Each wall is flat, endless, passes through zero and stands at right angles to its row. A trip goes straight from one point to another. List the walls that it crosses, first one first.
(in the rows, 100 means zero)

Walls:
(1): 123	95
(2): 126	106
Trips:
143	117 to 109	134 -> none
93	90 to 102	139 -> 2
66	88 to 146	162 -> 2, 1
91	133 to 159	38 -> 2, 1
122	137 to 56	89 -> 1, 2
81	30 to 86	118 -> none
8	52 to 154	102 -> 1, 2

Walls:
(1): 94	122	87	101	72	86	83	94	67	122	68	82
(2): 83	154	103	85	127	121	52	91	89	122	78	89
(3): 67	111	81	82	136	75	83	69	93	45	95	120
(4): 114	86	55	74	85	130	112	83	102	147	157	69
Trips:
102	92	177	141	102	92	111	126	83	150	109	18 to 94	122	58	121	112	101	65	131	91	77	113	144 -> 4, 3, 1
90	89	98	89	93	191	73	44	92	78	121	103 to 119	98	134	87	100	116	69	5	138	95	132	118 -> none
133	131	106	108	101	161	121	117	95	68	85	91 to 91	91	76	104	128	136	78	77	166	110	124	81 -> 4, 3
110	78	118	124	125	104	140	112	150	95	132	87 to 123	146	128	88	128	116	116	146	56	58	108	125 -> 4, 3, 2

Walls:
(1): 100	127	93	102	75	124	62	51	96	66	121	71	131	107	125	70	116	143	83	109	69	107	90	91	105	97	91	108	72	18	123	121	114	86	80	137	91	106	80	88	152	110	122	51	87	108	61	136
(2): 89	141	64	87	111	87	125	118	135	78	81	88	128	107	79	66	95	113	82	118	92	93	77	77	92	67	141	128	95	132	120	143	115	151	104	121	69	96	70	154	87	92	125	135	108	88	72	99
(3): 83	74	88	114	78	86	63	102	84	59	112	131	108	179	98	115	70	115	116	148	71	105	31	95	125	116	123	104	111	102	81	55	102	52	104	74	80	133	90	107	128	69	145	82	120	105	90	162
Trips:
77	91	107	98	82	81	182	63	78	51	120	69	111	117	112	123	133	108	85	122	106	130	97	123	126	55	89	77	70	53	98	98	45	84	112	122	143	88	110	172	143	65	124	126	69	36	56	70 to 122	105	111	115	61	79	111	176	159	94	81	148	146	105	85	115	78	101	108	66	74	103	115	88	113	113	122	71	123	110	65	108	134	91	108	104	100	119	115	105	67	90	125	55	127	97	129	92 -> 1
101	98	111	102	132	79	96	87	87	72	131	150	47	97	27	66	108	123	63	78	109	98	105	149	110	98	128	120	138	120	142	117	161	164	132	103	109	82	61	105	132	64	126	125	122	116	117	107 to 64	134	112	48	81	152	47	74	116	95	59	62	66	135	87	117	134	110	5	125	114	83	92	91	120	83	122	80	111	85	110	119	94	102	109	122	138	71	74	150	58	59	123	114	110	105	134	79 -> 1
124	98	129	96	81	145	106	95	87	73	118	141	89	67	33	129	101	113	144	86	102	14	114	93	92	149	112	127	129	56	128	137	78	88	133	125	81	77	107	64	113	124	106	86	100	145	100	99 to 47	99	79	120	92	81	73	74	125	94	88	126	93	122	129	161	98	109	73	104	134	138	103	127	73	54	98	82	82	87	124	108	99	103	142	114	104	126	43	121	105	76	119	113	162	117	98	111 -> 3, 2
132	128	92	103	115	112	120	89	164	113	83	81	69	98	93	101	82	66	49	108	104	97	128	108	121	89	130	102	125	132	117	82	58	112	94	110	98	66	119	44	161	97	89	116	103	80	96	55 to 136	92	123	112	104	57	71	49	113	123	70	130	127	115	114	73	121	71	94	89	116	125	73	54	106	94	119	121	59	137	98	102	61	50	60	82	76	105	84	99	105	101	64	79	155	103	49	104 -> 3, 1
82	41	60	138	112	122	85	120	82	92	133	134	61	127	124	66	134	107	110	119	77	53	134	139	78	68	137	113	101	124	76	135	119	130	69	54	139	157	133	51	83	37	113	79	80	91	110	109 to 106	121	101	83	122	140	74	82	85	75	114	48	77	146	63	92	91	139	140	68	69	153	98	105	106	74	101	78	103	114	125	93	140	112	100	105	99	109	132	86	86	134	132	148	54	120	137	139 -> 1, 2
116	79	91	145	118	91	126	82	126	145	101	98	106	137	90	131	125	29	137	138	67	127	56	128	104	91	102	95	140	110	80	137	97	124	91	42	103	136	160	129	87	140	85	81	57	91	92	100 to 96	90	110	129	110	103	132	81	97	98	109	107	86	71	80	107	45	77	50	147	101	134	112	120	87	173	97	111	105	63	96	99	128	103	113	136	111	50	137	132	128	121	97	133	89	76	81	69 -> 3
114	86	115	111	121	115	94	128	114	176	118	137	110	122	76	126	92	133	104	107	73	117	63	114	129	58	90	113	128	142	97	88	70	91	116	84	133	74	95	154	85	120	88	87	67	146	114	135 to 107	151	99	107	100	146	109	53	79	151	121	118	148	66	82	97	104	91	93	73	117	87	87	133	116	173	162	92	75	107	70	76	75	127	102	59	97	93	135	75	104	113	128	169	81	111	101	91 -> 3

Walls:
(1): 151	71	136	112	135	107	89	138	112	86	85	71	69	76	63	110	118	70	97	116	92	104	107	100	82	131	52	111	99	93	99	95	84	93	132	121	118	80	54	46	130	82	100	73	65	86	63	82
(2): 87	147	100	40	60	89	145	143	128	143	86	97	129	47	99	82	112	110	97	61	81	128	105	30	111	77	97	99	99	117	40	124	54	53	117	47	132	88	109	86	127	130	123	142	92	116	136	82
(3): 110	48	125	64	118	102	64	103	108	53	87	77	130	107	151	109	83	100	51	26	105	155	46	90	166	160	121	139	111	93	171	92	112	100	82	72	119	114	113	107	124	103	116	72	116	107	105	184
(4): 105	75	77	86	73	77	110	101	134	80	107	122	138	110	78	108	92	69	122	96	106	94	94	123	102	126	98	148	142	79	122	106	80	51	129	107	79	125	91	91	117	112	66	115	96	30	124	116
(5): 94	109	107	59	69	104	79	111	56	116	166	120	159	132	64	97	93	102	132	114	143	103	44	83	155	162	108	94	52	84	54	149	49	74	118	66	148	74	115	87	63	124	104	77	107	81	61	152
(6): 133	94	37	84	151	98	121	91	116	77	87	114	72	175	95	80	104	103	120	28	109	121	133	69	69	119	98	74	94	125	97	111	75	53	60	131	150	110	85	128	115	90	142	63	116	84	50	86
Trips:
94	101	124	161	57	167	61	132	115	89	96	100	119	74	79	73	63	31	120	134	96	195	81	83	103	104	52	89	139	25	135	24	66	50	106	109	122	75	54	107	134	83	67	127	112	98	94	144 to 157	104	95	68	127	128	90	154	69	131	104	104	172	95	49	94	96	113	146	121	142	172	119	78	86	90	140	122	126	118	76	36	73	123	79	127	109	101	79	97	150	114	148	51	109	92	69	79 -> 2, 6, 4, 3
90	144	85	132	75	121	113	122	85	118	93	77	100	110	107	106	98	86	38	117	114	93	110	136	128	79	80	95	102	73	94	146	73	90	80	86	105	166	107	120	81	125	124	116	89	101	67	78 to 139	99	88	82	143	127	91	89	145	68	34	102	122	107	112	98	115	101	100	92	97	128	116	98	70	137	154	104	57	34	112	123	135	137	84	106	85	118	59	102	7	90	93	93	86	69	113	101 -> 2, 6, 5, 3, 4, 1
116	80	87	132	66	103	80	112	66	92	90	100	116	83	123	122	66	70	95	113	129	101	74	126	86	92	96	117	73	111	122	115	67	83	141	107	111	99	107	109	86	134	113	107	87	130	67	70 to 141	152	110	92	86	97	116	82	37	62	86	129	88	65	108	139	117	147	108	127	126	140	89	183	104	128	89	101	77	112	148	125	68	43	125	79	89	146	128	75	74	49	132	126	48	137	115	103 -> 3

Walls:
(1): 84	131	104	167	120	78	97	119	103	162	106	105	117	100	76	113	101	149	100	104	73	81	80	105	116	108	66	94	61	124	98	123	86	122	150	133	101	117	112	144	92	91	99	68	70	88	92	89
(2): 101	100	131	84	148	117	80	129	107	107	96	121	59	74	89	80	75	105	104	35	82	115	102	98	79	119	99	118	99	121	111	25	90	104	160	113	99	104	134	106	31	69	52	106	86	78	102	80
(3): 80	99	113	82	99	124	76	77	89	77	110	75	151	110	106	92	149	95	82	81	106	85	79	80	132	101	74	163	106	91	77	84	152	88	88	76	79	71	78	109	115	78	140	69	87	96	94	134
(4): 79	96	98	109	91	91	128	73	75	115	130	151	113	162	78	100	105	66	72	133	91	100	103	173	150	85	109	63	100	79	102	152	141	96	88	109	124	84	96	60	115	168	70	93	93	97	113	85
(5): 75	77	142	106	174	106	60	110	127	102	134	84	141	97	131	126	82	103	113	98	74	123	84	107	121	126	75	141	81	93	80	106	104	96	93	117	84	160	107	113	115	98	57	102	111	120	109	124
(6): 74	86	72	128	102	70	107	98	137	97	97	106	105	117	150	92	133	90	96	84	72	104	118	73	111	76	121	109	109	62	110	76	86	103	138	58	82	90	107	124	67	95	79	109	114	76	147	53
(7): 129	103	84	65	77	115	118	106	81	95	115	101	125	101	94	105	104	115	78	80	80	128	120	76	112	120	84	122	87	103	94	118	132	98	88	124	79	105	124	161	89	74	149	92	98	116	90	103
Trips:
82	125	83	120	140	124	90	84	130	114	100	125	76	111	76	89	81	68	103	95	66	124	106	148	123	50	142	148	121	109	138	146	89	85	80	118	82	112	102	133	86	93	83	122	150	142	123	89 to 123	94	135	94	100	122	96	95	122	107	126	110	54	81	109	114	105	49	74	112	122	99	67	122	139	84	113	73	89	81	117	76	114	122	101	110	89	100	78	141	122	124	89	105	115	107	117	156 -> 2, 6, 3
151	47	82	95	126	77	80	126	98	114	132	100	99	72	74	87	113	63	121	48	102	134	107	106	48	101	102	124	45	88	67	113	87	111	126	85	110	111	118	114	87	130	104	72	166	99	104	95 to 101	70	69	129	117	137	86	95	95	104	75	109	108	88	106	91	121	134	105	89	106	105	94	83	148	114	101	71	103	103	102	78	131	128	92	108	148	124	147	85	112	101	102	96	18	89	97	109 -> 1, 6, 3, 4
86	86	103	142	105	98	94	86	168	81	82	94	92	184	84	117	76	90	117	134	128	105	88	89	117	85	76	110	91	79	76	130	90	92	94	108	123	146	133	37	60	120	99	118	136	69	94	102 to 109	77	109	104	117	77	119	101	128	99	80	130	106	119	151	128	66	122	79	122	96	86	106	137	88	142	107	113	72	77	79	67	125	112	132	110	144	95	104	98	143	136	57	75	82	126	103	75 -> 1, 2
94	109	137	131	124	84	96	92	71	118	72	103	132	89	132	115	96	140	89	97	82	93	87	117	139	122	102	84	142	100	123	104	63	120	148	5	109	94	100	79	108	93	103	99	111	98	157	87 to 87	55	114	108	93	44	98	145	111	111	86	105	79	90	106	109	103	132	110	114	92	66	116	128	124	97	70	110	126	116	82	82	89	126	83	133	120	125	100	100	91	79	111	94	120	93	68	113 -> 4, 6
129	58	125	69	118	119	108	93	53	93	186	104	99	84	90	89	103	119	121	105	53	151	113	64	80	112	122	94	98	115	105	136	94	120	89	131	139	88	94	110	106	101	63	119	54	61	110	103 to 117	85	105	92	121	135	63	75	91	114	91	76	120	103	66	81	58	119	86	84	79	117	107	95	80	112	124	91	101	91	109	70	70	100	119	154	71	137	84	104	118	150	57	140	129	128	94	123 -> 4, 7
95	102	84	116	108	114	103	111	122	143	84	81	106	123	126	83	96	93	96	117	109	74	129	150	106	137	95	89	100	103	85	131	64	126	108	107	143	83	73	58	72	84	100	115	111	95	124	87 to 108	90	132	150	122	85	79	96	108	109	98	121	134	162	58	98	101	106	136	124	128	99	116	100	83	75	111	149	33	161	101	122	118	115	101	93	103	57	97	125	124	103	69	54	70	100	58	101 -> 6, 5, 3

Walls:
(1): 82	74	82	136	88	112	51	115	129	149	79	88	107	109	103	40	129	135	117	84	73	107	82	74	98	104	80	110	142	65	159	106	82	122	110	144	122	68	52	97	100	100	107	61	133	116	86	156
(2): 147	124	116	90	133	118	92	35	106	64	87	132	108	108	96	119	74	144	44	112	124	96	109	96	108	87	100	104	132	123	128	144	120	104	70	118	93	71	153	111	161	74	139	152	102	97	102	82
(3): 123	124	103	90	142	63	153	116	72	108	94	135	87	100	84	92	48	114	69	125	96	122	77	90	153	127	136	98	105	65	104	81	120	114	141	130	70	98	74	142	42	125	118	143	55	97	95	130
(4): 138	132	117	133	117	117	144	61	66	79	76	136	138	139	114	23	87	109	149	66	103	93	108	78	88	97	73	112	67	86	120	78	104	63	69	43	96	117	31	71	103	68	97	96	152	113	87	104
(5): 51	113	102	89	98	100	115	109	149	167	125	98	77	89	132	92	138	61	114	85	96	158	99	77	166	63	104	109	112	146	133	151	126	99	64	73	162	109	109	88	82	117	120	97	35	88	101	88
(6): 139	104	103	61	115	95	90	157	97	110	77	59	112	125	107	118	140	144	107	120	64	144	38	108	92	113	57	107	53	114	101	95	153	87	105	129	122	53	118	112	77	121	112	147	105	72	112	85
(7): 69	119	87	76	94	134	108	126	135	154	102	80	140	97	100	77	103	85	107	95	62	125	102	143	147	80	40	97	103	106	115	72	73	72	98	110	121	172	108	95	115	125	111	119	87	83	125	49
Trips:
124	76	81	83	97	106	115	103	46	129	106	110	115	65	94	68	98	31	113	120	99	103	104	135	123	59	82	94	93	121	87	104	119	62	74	151	41	88	110	137	123	82	125	34	136	91	98	51 to 64	108	80	130	78	60	101	65	62	126	148	180	130	96	131	111	103	115	111	116	75	126	82	114	82	85	131	143	58	91	96	88	89	94	148	61	43	145	135	101	73	102	109	137	65	81	138	44 -> 3, 5
77	52	112	101	100	96	95	124	133	48	80	71	109	58	124	118	77	106	45	128	82	141	46	111	56	103	97	104	56	129	111	59	115	114	60	59	109	131	76	128	102	142	88	127	95	94	124	65 to 84	117	87	124	132	66	76	96	127	120	77	70	133	99	54	77	81	157	93	124	93	66	113	100	104	118	111	97	105	79	67	94	98	70	101	94	115	74	123	103	75	81	118	98	141	62	92	138 -> 3, 1, 2, 7, 4
94	128	83	94	83	103	86	86	120	111	104	100	128	94	109	101	83	93	47	99	113	97	109	127	95	134	110	80	72	122	131	74	114	129	80	129	88	125	166	99	94	39	65	106	83	92	156	137 to 87	121	128	86	101	112	56	96	80	127	119	112	99	112	123	55	88	105	92	84	99	110	91	103	102	113	145	143	130	109	105	132	91	108	95	88	145	142	33	69	137	69	77	108	100	112	55	137 -> 5, 1, 4, 7, 2
93	118	117	86	94	71	151	119	78	126	94	98	81	102	77	97	110	126	136	115	116	109	54	139	71	104	83	167	80	55	123	76	101	94	111	141	55	127	51	107	136	154	117	106	138	95	76	91 to 117	97	76	121	106	160	96	113	73	151	83	87	85	99	99	94	82	49	108	102	72	120	73	95	131	151	93	86	132	112	121	98	108	182	92	101	96	88	105	90	106	124	113	80	113	116	131	109 -> 4, 5
107	132	145	88	132	64	128	62	59	100	83	93	115	89	135	60	144	113	127	92	140	85	148	80	110	74	100	93	109	125	102	87	66	102	85	79	136	93	99	63	174	115	66	75	95	108	109	92 to 89	110	133	172	133	141	70	136	163	81	106	82	123	65	164	145	82	74	130	103	120	92	106	107	111	117	83	74	115	81	88	109	105	111	53	87	100	118	122	91	74	47	131	127	87	90	104	74 -> 7, 4
